Each row is a point. Each copy is the shape, with its points in the same order, turned, moved and blurred by noise. Say if it was mirrored as well.

Shape (8 x 3):
[[  2  16  53]
 [ 16  31  80]
 [ 19  49  73]
 [ 32  -6   0]
 [  2 -20 -36]
 [ 32 -27  10]
 [ -8 -24 -38]
 [ 18  18 -49]]
Copy 1, 8 rows:
[[-20  18  55]
 [-43  30  76]
 [-41  48  64]
 [-24  -1  -8]
 [  4  -8 -37]
 [-32 -26   2]
 [ 32 -11 -38]
 [-16  23 -54]]
Copy 1 is: mirrored
Copy 2 (8 x 3):
[[-46 -36  32]
 [-77 -51  25]
 [-88 -38  15]
 [  0 -21 -15]
 [ 35   9   3]
 [ 11 -41  -5]
 [ 40   9  11]
 [ 11  30 -25]]
Copy 2 is: mirrored
Copy 3, 8 rows:
[[ 38  22  19]
 [ 71  36  25]
 [ 69  43  10]
 [ 13 -27 -10]
 [-38 -24  -1]
 [ 15 -42   1]
 [-49 -25  -4]
 [-32  -7 -39]]
Copy 3 is: only turned
Copy 4, 8 rows:
[[ 19  18  40]
 [ 55  18  58]
 [ 54  34  57]
 [  7 -21  -6]
 [-33 -15 -22]
 [  1 -35   6]
 [-45  -9 -21]
 [ -2  -3 -43]]
Copy 4 is: only turned

Shape, 9 rows:
[[ -42  -25   -5]
 [  -2   10   55]
 [ -24  -26  -11]
 [ -10   -9 -100]
 [  -4  -47   40]
 [  -2  -11   51]
 [  -4   -4    1]
 [  -4   45  -55]
 [  26   24   21]]
Copy 1:
[[-16   6  43]
 [-29  -4 -39]
 [  4  -3  34]
 [ 80  24  70]
 [-31 -44   3]
 [-33 -14 -27]
 [  5  -1   0]
 [ 60  51   9]
 [ 14   5 -40]]
Copy 1 is: mirrored
Copy 2, 9 rows:
[[-27 -27  47]
 [-33 -36 -33]
 [ -9 -24  42]
 [ 27  52  78]
 [ -1 -64   3]
 [-22 -47 -21]
 [-13 -10   8]
 [-16  60  25]
 [ -5  -1 -32]]
Copy 2 is: mirrored
Copy 3 (9 x 3):
[[ 35  11 -10]
 [-20  38  39]
 [ 30   6   1]
 [ 30 -82 -39]
 [ 38  30  48]
 [  0  41  41]
 [  2   0  13]
 [-34 -52 -29]
 [-33  -1  41]]
Copy 3 is: mirrored
Copy 4, 9 rows:
[[ -33  -25   41]
 [  12   43   21]
 [ -15  -30   32]
 [ -38 -100  -33]
 [  23   -3   63]
 [  24   27   30]
 [  -3   -6   15]
 [ -38  -32  -53]
 [  20   18  -13]]
Copy 4 is: only turned

Shape, 7 rows:
[[-19 -14  -6   2]
 [-36   0  24  -2]
 [ 24 -15 -45  33]
 [ 44 -16 -19 -42]
 [ 16 -38  31  14]
 [-57 -30 -36 -35]
 [-27  57  25 -68]]
Copy 1, 7 rows:
[[-22  -4   1 -11]
 [-43  26  10 -19]
 [  1 -42  -7  34]
 [ 48  -9  35  -8]
 [-32 -19  56  -3]
 [ -8  -9 -36 -61]
 [ 11  92   8 -28]]
Copy 1 is: only turned
Copy 2, 7 rows:
[[  3  12 -24 -28]
 [-21  23  -1 -37]
 [ 38 -10 -49  14]
 [ 73 -11   0 -43]
 [ -3 -37   0 -29]
 [ 13  40 -57 -75]
 [ 23  78  48 -60]]
Copy 2 is: only turned
Copy 3 (7 x 4):
[[ -9   3 -12  -6]
 [-37  27   2  -6]
 [ 32 -30 -55  10]
 [ 51  -2  21 -33]
 [ 18  49 -30 -26]
 [-52 -30   7 -51]
 [-12  17  93   7]]
Copy 3 is: mirrored
Copy 4 (7 x 4):
[[ -4 -23  10  15]
 [-21 -20  32  29]
 [ 43   3 -28 -13]
 [-39 -10 -30 -53]
 [-33   6 -20  29]
 [-17 -84   0  -2]
 [-52 -26  86 -23]]
Copy 4 is: mirrored

Shape:
[[ 32  26  -3 -56 -19  67]
 [ 49  31 -14 -21 -20  40]
 [-50  55  15  54  19   2]
 [-47  20  -9  24   6 -12]
 [-29  26 -21  54  25 -13]
 [-21 -58  50  14  66  -2]
 [ 16 -32  13 -17  10  32]
 [ 33  -7  59   4 -50   1]
 [-71  12 -29 -12 -24  10]
 [ 19  20   5 -65  11  -8]]
Copy 1:
[[ 53  41 -40 -33 -12   6]
 [ 54  10 -22  -9 -18 -18]
 [-46 -45  63 -16   7   4]
 [-49 -42   0 -11  16  -6]
 [-41 -38  30   6  23 -36]
 [-60  29  -3  58  56  27]
 [ 11  28 -36  27  33   5]
 [ 42 -31 -31  45   6  51]
 [-39 -40 -38 -52  24  -2]
 [ -9  28 -47   8 -45   4]]
Copy 1 is: mirrored
Copy 2:
[[ 65  43 -10 -20 -17  26]
 [ 61  21   9  16 -28  18]
 [-27 -43 -49  53  26  40]
 [-41 -29 -20  20   6  20]
 [-27 -56 -18  44  11   4]
 [-27 -22  48 -12 100  17]
 [ 24   2  38 -21  25  20]
 [ 13  20  58  27   2  85]
 [-44 -13 -39 -29 -24  29]
 [  5  65  12   7   3  -5]]
Copy 2 is: only turned
Copy 3:
[[ 17 -61 -28 -49   4  18]
 [ -4 -45 -39 -54 -35 -11]
 [ 20  55  19   9 -86  21]
 [ -9  27   3  29 -47   8]
 [ -1  45 -14  24 -82  -9]
 [ 81  51   0  42   8 -39]
 [ 37 -15 -15  -7   4 -31]
 [  7 -13  49 -46   4 -45]
 [ -8 -13   0  53 -37  44]
 [ -4   0 -43 -22  32  12]]
Copy 3 is: only turned
